Each row is a point. Before rounding, the points of a table are all equally far from one centre. They may lie mostly on one side of it. Where is the centre, to within rounding?

Points (6 x 3):
[[-1.9  0.8 -4.8]
 [-3.0 -6.7  1.1]
 [-2.1  2.4 -3.4]
 [-1.1 -4.9 -4.7]
 [-1.6 -3.2  5.3]
 [ 2.3  2.7  1.9]]
Centre: [-0.3 -1.8 -0.1]

Points (11 x 8):
[[-0.6 -3.7 -1.6 -1.1  2.5 -1.3 -5.1 -0.2]
 [ 0.7 -3.5  2.6  2.2 -1.8  4.8 -2.2  1.7]
 [ 3.2 -5.4 -3.8 -4.4  1.0  0.9 -3.2  5.2]
 [ 3.0 -8.3 -1.5 -0.2  1.8  3.1 -2.1  1.4]
 [ 0.2 -2.1 -3.3 -2.4 -1.6 -3.0  0.1  8.3]
 [ 5.7  0.1  4.6 -2.0  0.9  1.3 -1.4  5.3]
 [ 5.9 -4.1  1.3  3.4 -0.2 -2.9  2.7  1.3]
 [ 1.6 -2.0  4.7 -0.8  4.5  2.6  1.5 -0.1]
 [ 0.4 -6.8 -0.6 -5.3  3.8 -0.5  1.1  2.5]
 [-1.2 -1.0 -1.5 -0.5 -1.1 -0.2 -4.3  8.2]
 [ 1.6 -3.3  3.1 -6.5  1.6  0.4 -0.1  5.6]]
Centre: [ 1.6 -2.6 -0.1  0.1  1.5  0.0  0.1  3.9]

Points (16 x 12):
[[-7.4  2.8  3.3 -3.6 -1.3 -1.0 -2.9  0.9 -1.4 -5.3 -2.3 -1.0]
 [-4.9 -0.2  1.6 -6.0 -2.2 -2.7 -2.7  0.0 -0.4 -1.6 -2.6  3.4]
 [-3.2  0.4  1.3 -2.5 -1.8 -0.9 -4.5  3.1 -1.6 -2.7 -0.3  2.3]
 [-3.4  1.7  4.6 -2.3  1.2 -3.0 -5.7 -5.0  0.1 -4.7 -2.9  1.9]
 [-7.0  0.5  4.2  0.6 -1.6  0.7 -4.1 -1.1  0.6 -5.5  1.1  0.2]
 [-6.7  0.4  0.1 -2.4 -2.1 -3.6 -3.9 -0.5 -0.9 -1.5 -4.8  0.3]
 [-5.8  0.4  1.8 -7.8  0.0 -2.0 -4.7 -4.9 -4.1  0.7  0.2 -2.3]
 [-0.6 -0.1  4.3 -2.6  2.4 -3.9 -2.8 -3.2  2.7 -4.8 -0.6 -1.3]
 [-5.6 -0.8 -1.7 -4.2  3.2 -1.6 -3.5 -1.2 -2.7 -1.1 -0.3 -3.8]
 [-7.1 -1.4  0.9 -5.1  1.3 -0.3 -4.6 -0.6 -1.0 -5.2 -0.3  2.0]
 [-6.8 -0.2  3.4 -5.7 -0.8 -2.4 -5.5 -0.9 -0.3  0.1 -3.1  1.9]
 [-6.6  0.6 -2.7 -3.1 -0.9 -3.5 -2.8 -0.6 -1.5 -0.7 -2.3 -1.2]
 [-3.4  1.1  0.0 -6.4  1.4  0.1 -2.8 -1.7 -4.3 -4.6  2.4 -0.1]
 [-8.4 -1.2  5.9 -4.1 -2.2 -2.2 -3.7 -4.1 -2.6 -2.2 -2.3  0.2]
 [-4.2 -0.9  1.8 -5.6 -0.6 -0.2 -4.3 -3.1 -2.5 -5.6  4.7  1.2]
 [-5.2 -0.6  3.9 -2.4 -3.4 -4.6 -7.1 -2.0 -1.1 -0.4 -1.8  1.9]]
Centre: [-3.6 -0.1  2.3 -3.2 -1.1 -1.1 -3.7 -2.8 -0.8 -2.2 -0.1 -1.6]
